Each row is a point. Before rounding, the points of a table are all equally far from one centre. They may lie mostly on one side of it. Write the centre, to within rounding.

Points, 9 rows:
[[ 0.47 -0.76  0.16]
 [-0.35 -0.18 -0.07]
 [ 0.55 -0.15  0.30]
 [-0.22 -0.39  0.13]
 [ 0.99 -0.22 -0.54]
 [ 0.93 -0.52 -0.63]
 [ 0.36 -0.45  0.34]
 [ 0.40 -0.24  0.35]
 [ 0.11  0.35 -0.11]]
Centre: [ 0.30 -0.30 -0.36]

Points:
[[-0.37 -0.33 -0.67 -0.49 -0.46  0.37 -0.56  0.13]
 [ 0.72 -0.05 -0.45  0.17  0.17  0.69  0.16  0.61]
 [ 0.43 -0.12 -0.17 -0.82 -0.71  0.20 -0.48  0.19]
 [ 0.56 -0.22 -0.23  0.06  0.42  0.12 -1.09  0.38]
 [ 0.05  0.13 -0.02  0.73  0.33 -0.46 -0.24  0.35]
 [ 0.98 -0.11 -0.80 -0.39 -0.04  0.24  0.08  0.08]
 [ 0.43 -0.19 -0.47  0.14  0.05  0.84  0.22  0.68]
 [ 0.97 -0.54 -0.39 -0.37  0.40  0.21  0.39  0.34]
 [ 0.33  0.08 -0.49 -0.79 -0.49  0.01 -0.37  0.12]
 [ 0.41  0.29  0.32  0.06 -0.51 -0.23 -0.54 -0.61]
 [ 0.86 -0.14 -0.55  0.33  0.01  0.20 -0.41  0.79]
 [-0.01  0.18  0.18 -0.13 -0.36  0.89 -0.36  0.30]]
Centre: [ 0.28 -0.53 -0.07  0.10 -0.13  0.09 -0.16 -0.04]

Points (18 x 12):
[[-0.03 -0.06 -0.50  0.05 -0.31 -0.78 -0.12  0.18 -0.24 -0.74  0.64  0.75]
 [-0.22 -0.56 -0.64 -0.38 -0.19  0.03  0.13  0.76 -0.58 -0.58  0.21  0.27]
 [-0.77 -0.32 -0.83  0.03 -0.36  0.10 -0.46  0.25 -0.18 -0.71  0.23  0.06]
 [-0.05 -0.43 -0.58 -0.72 -0.54 -0.09 -0.39  0.19  0.32 -0.53  0.33 -0.01]
 [ 0.21  0.01 -0.88  0.18 -0.46 -0.38  0.26  0.41 -0.01 -0.64  0.96  0.26]
 [ 0.00 -0.66 -0.70  0.11 -0.20 -0.48  0.61  0.36 -0.25 -1.03  0.16  0.56]
 [-0.33  0.02 -1.19  0.30 -0.01 -0.04 -0.32 -0.11  0.24 -1.15  0.30  0.44]
 [-0.67 -0.19 -0.76  0.05 -0.72 -0.32 -0.30  0.07  0.39 -0.63  0.08  0.13]
 [ 0.22  0.24 -0.77 -0.16 -0.26 -0.68  0.11  0.51 -0.11 -0.26  0.66  0.32]
 [-0.22 -0.17 -0.94 -0.01 -0.60 -0.67  0.21  0.14 -0.38 -0.54  0.30  0.36]
 [-0.18 -0.86 -0.69 -0.25 -0.09 -0.43 -0.06  0.37 -0.01 -0.48  0.69  0.48]
 [-0.14  0.01 -0.82 -0.35  0.31 -0.78  0.19  0.41 -0.21 -0.55  0.28 -0.08]
 [-0.14  0.61 -0.27 -0.01 -0.27 -0.20  0.21  0.43 -0.70 -0.43  0.25  0.30]
 [-0.37  0.05 -0.72 -0.17 -0.39  0.26  0.90  0.38 -0.08 -0.04  0.38  0.35]
 [-0.52 -0.01 -0.81 -0.50 -0.04  0.17  0.17 -0.10 -0.09 -0.11  0.46  0.90]
 [-0.45  0.11 -0.61 -0.07 -0.92 -0.09  0.12  0.29 -0.29 -0.19  0.02  0.30]
 [-0.27 -0.06 -0.73  0.19 -0.50 -0.58 -0.10  0.03 -0.19 -0.12  0.49  0.77]
 [ 0.33 -0.01 -0.82 -0.12 -0.16 -0.47  0.44  0.63 -0.52 -0.48  0.08  0.57]]
Centre: [-0.01 -0.09 -0.41  0.06  0.00  0.04  0.13  0.09  0.13 -0.52  0.14  0.28]

Points:
[[ 0.38  0.43 -0.68  0.05 -0.19 -0.39  0.05  0.23 -0.37  0.41  0.03 -0.09
   0.65  0.09 -0.17 -0.20 -0.38 -0.99  0.40 -0.18  0.12 -0.61 -0.24 -0.04]
 [ 0.53 -0.06 -0.61 -0.15  0.12 -0.18 -0.81  0.14 -0.40  0.40  0.54 -0.20
  -0.03 -0.19  0.19 -0.58 -0.81 -0.81  0.62  0.43  0.66 -0.43  0.68  0.18]
 [ 0.05 -0.77 -0.61  0.31  0.63 -0.66 -0.34 -0.22  0.22  0.10  0.37  0.32
   0.43  0.03  0.55 -0.42 -0.75 -0.71  0.37 -0.18 -0.37 -0.04 -0.17  0.24]
 [ 0.54 -0.25 -0.30  0.00  0.31 -0.34 -0.35  0.33 -0.42  0.44 -0.28 -0.41
   0.18 -0.77  0.52 -0.20 -0.17 -0.54  0.51 -0.13  0.28 -0.65  0.28 -0.02]
 [ 0.26  0.13 -0.70  0.14 -0.01 -0.01 -0.71  0.41 -0.03  0.31 -0.26 -0.98
   0.87 -0.49  0.12 -0.48 -0.25 -0.91  0.39  0.29  0.02 -0.36  0.07 -0.04]
 [ 0.69 -0.04 -0.58 -0.68  0.58 -0.27 -0.24  0.28 -0.36  0.37  0.12 -0.37
   0.88  0.10 -0.16 -0.86 -0.36 -0.74  0.40  0.00  0.74  0.21  0.08 -0.31]
 [ 0.39 -0.28 -0.33  0.10 -0.09 -0.28 -1.25 -0.02 -0.44  0.75  0.17 -0.43
   0.50 -0.45  0.20 -0.28 -0.66 -0.55  0.43 -0.07  0.70 -0.31  0.40  0.10]
 [ 0.15 -0.44 -0.51 -0.10  0.11 -0.36 -0.60  0.06 -0.09  0.73 -0.06 -0.54
   0.47 -0.43  0.08 -1.16 -0.21 -0.79  0.19  0.18  0.03 -0.55  0.44 -0.14]
 [ 0.31 -0.28 -0.74  0.46  0.07 -0.09 -0.68 -0.08 -0.93  0.40  0.04 -0.73
   0.37  0.04 -0.14 -0.96 -0.88 -0.84  0.24 -0.38  0.12 -0.05  0.40 -0.11]
 [ 0.24  0.21 -0.62  0.30  0.34 -0.10 -0.60  0.26 -0.21  0.46 -0.21 -0.83
   0.54 -0.28 -0.03 -1.08 -0.16 -0.92  0.50  0.10  0.19  0.11  0.26 -0.47]
 [ 0.67 -0.50 -0.63 -0.44  0.09 -0.03 -0.31 -0.31 -0.63  0.28  0.22 -0.64
   0.63 -0.17  0.15 -0.64 -0.58 -0.90  0.88 -0.29  0.32 -0.11  0.37 -0.07]
 [ 0.79 -0.28 -0.75 -0.22 -0.02 -0.53 -0.70  0.21 -0.01  0.75  0.01 -0.40
   0.42 -0.30  0.11 -0.21 -0.67 -1.03  0.87  0.16  0.01 -0.14  0.40 -0.15]
 [ 0.63  0.13 -0.88  0.07  0.13  0.07 -0.26  0.39 -0.49 -0.01 -0.07  0.22
   0.15 -0.39  0.02 -0.30 -0.34 -0.50  0.36  0.06  0.30 -0.66  0.15 -0.26]
 [ 0.05 -0.28 -0.40  0.15  0.00 -0.84 -0.22  0.16 -0.21  0.56 -0.06 -0.09
   0.32  0.03  0.10 -0.74 -0.56 -0.84  0.56  0.60  0.46 -0.59  0.35 -0.35]
 [ 0.40  0.02 -1.03 -0.26 -0.24 -0.42 -0.36 -0.05 -0.06  0.50  0.25  0.25
   0.65  0.29  0.14 -0.49 -0.05 -0.62  0.41  0.15 -0.33 -0.42  0.15  0.28]
 [-0.27 -0.26 -0.93 -0.02  0.53 -0.46 -0.47 -0.33 -0.53  0.17  0.04 -0.55
   0.45 -0.06  0.21 -0.35 -0.19 -0.82  0.63  0.02 -0.33 -0.41  0.42  0.20]
 [ 0.10 -0.06 -0.92 -0.74  0.33 -0.28 -0.22  0.41 -0.19  0.48 -0.32 -0.60
   0.19  0.01  0.16 -0.29 -0.61 -0.67  0.13  0.04  0.41 -0.74 -0.08  0.37]
 [ 0.18 -0.59 -1.04 -0.01  0.13 -0.50 -0.19  0.34 -0.35  0.50 -0.10  0.00
   0.51 -0.11  0.30 -0.64 -0.58 -0.81  0.48 -0.07  0.23 -0.66  0.21 -0.15]
 [ 0.17 -0.65 -0.91 -0.11 -0.35 -0.50 -0.78  0.17 -0.37  0.48 -0.23 -0.78
   0.22 -0.17 -0.42 -0.18 -0.52 -0.70  0.71  0.27  0.23 -0.54  0.01  0.25]
 [ 0.08 -0.05 -0.63  0.03  0.23 -0.49 -0.69  0.15 -0.01  0.31 -0.33 -0.63
   1.01 -0.30  0.54 -0.64 -0.99 -0.67  0.63 -0.04  0.23 -0.30  0.02 -0.11]
 [ 0.28 -0.51 -0.47 -0.14  0.35 -0.05 -0.65  0.87 -0.21  0.66  0.43 -0.21
   0.88 -0.04 -0.01 -0.37 -0.80 -0.79  0.06 -0.08  0.60 -0.40 -0.20 -0.36]
 [-0.08 -0.94 -0.41 -0.20  0.23 -0.38 -0.89  0.35 -0.52  0.03  0.01 -0.11
   0.24  0.12  0.02 -0.55 -0.46 -0.74  0.98  0.19  0.69 -0.53  0.10 -0.28]
 [ 0.58 -0.04 -0.80 -0.30  0.25 -0.22 -0.26  0.46 -0.38  0.74 -0.20 -0.33
   0.44 -0.35  0.24 -0.15 -0.07 -0.58  0.38  0.11  0.34 -0.51 -0.09 -0.24]
 [ 0.59  0.25 -0.79 -0.39 -0.15 -0.02 -0.23  0.26 -0.45  0.77  0.34 -0.14
   0.80 -0.33  0.29 -0.58 -0.46 -0.57  0.19  0.02  0.27 -0.27  0.22 -0.20]
 [ 0.81 -0.08 -0.48  0.24 -0.15 -0.16 -0.23  0.18 -0.29  0.48 -0.13 -0.27
   0.43 -0.03  0.07 -0.90 -0.60 -0.70  0.38  0.14  0.22 -0.52  0.59 -0.49]
 [ 0.17  0.31  0.06 -0.18  0.24  0.24 -0.53  0.29 -0.31  0.37  0.03 -0.20
   0.35  0.11  0.09 -0.21  0.09 -0.75  0.58 -0.55  0.57 -0.43 -0.05 -0.50]
 [ 0.54  0.27 -0.93 -0.11  0.33 -0.12 -0.34  0.06 -0.14  0.52  0.16 -0.29
   0.09  0.02  0.42 -0.46 -0.19 -1.10  0.14  0.15  0.33 -0.34  0.23 -0.21]
 [ 0.07 -0.52 -1.03 -0.18  0.24 -0.64 -0.15  0.35 -0.97  0.33  0.39 -0.27
   0.53 -0.11 -0.31 -0.76 -0.47 -0.77  0.21  0.24  0.34  0.12  0.29 -0.41]
 [ 0.22 -0.38 -0.92 -0.09  0.65 -0.14 -0.27  0.04 -0.21  0.56 -0.33 -0.87
   0.50  0.22  0.33 -0.24 -0.59 -0.64  0.34 -0.22  0.33 -0.40  0.10 -0.15]]
Centre: [ 0.08 -0.28 -0.11 -0.11  0.02 -0.16 -0.41  0.37 -0.20  0.07  0.09 -0.28
  0.20  0.08 -0.01 -0.39 -0.53 -0.46  0.28  0.05  0.01  0.33  0.06  0.23]
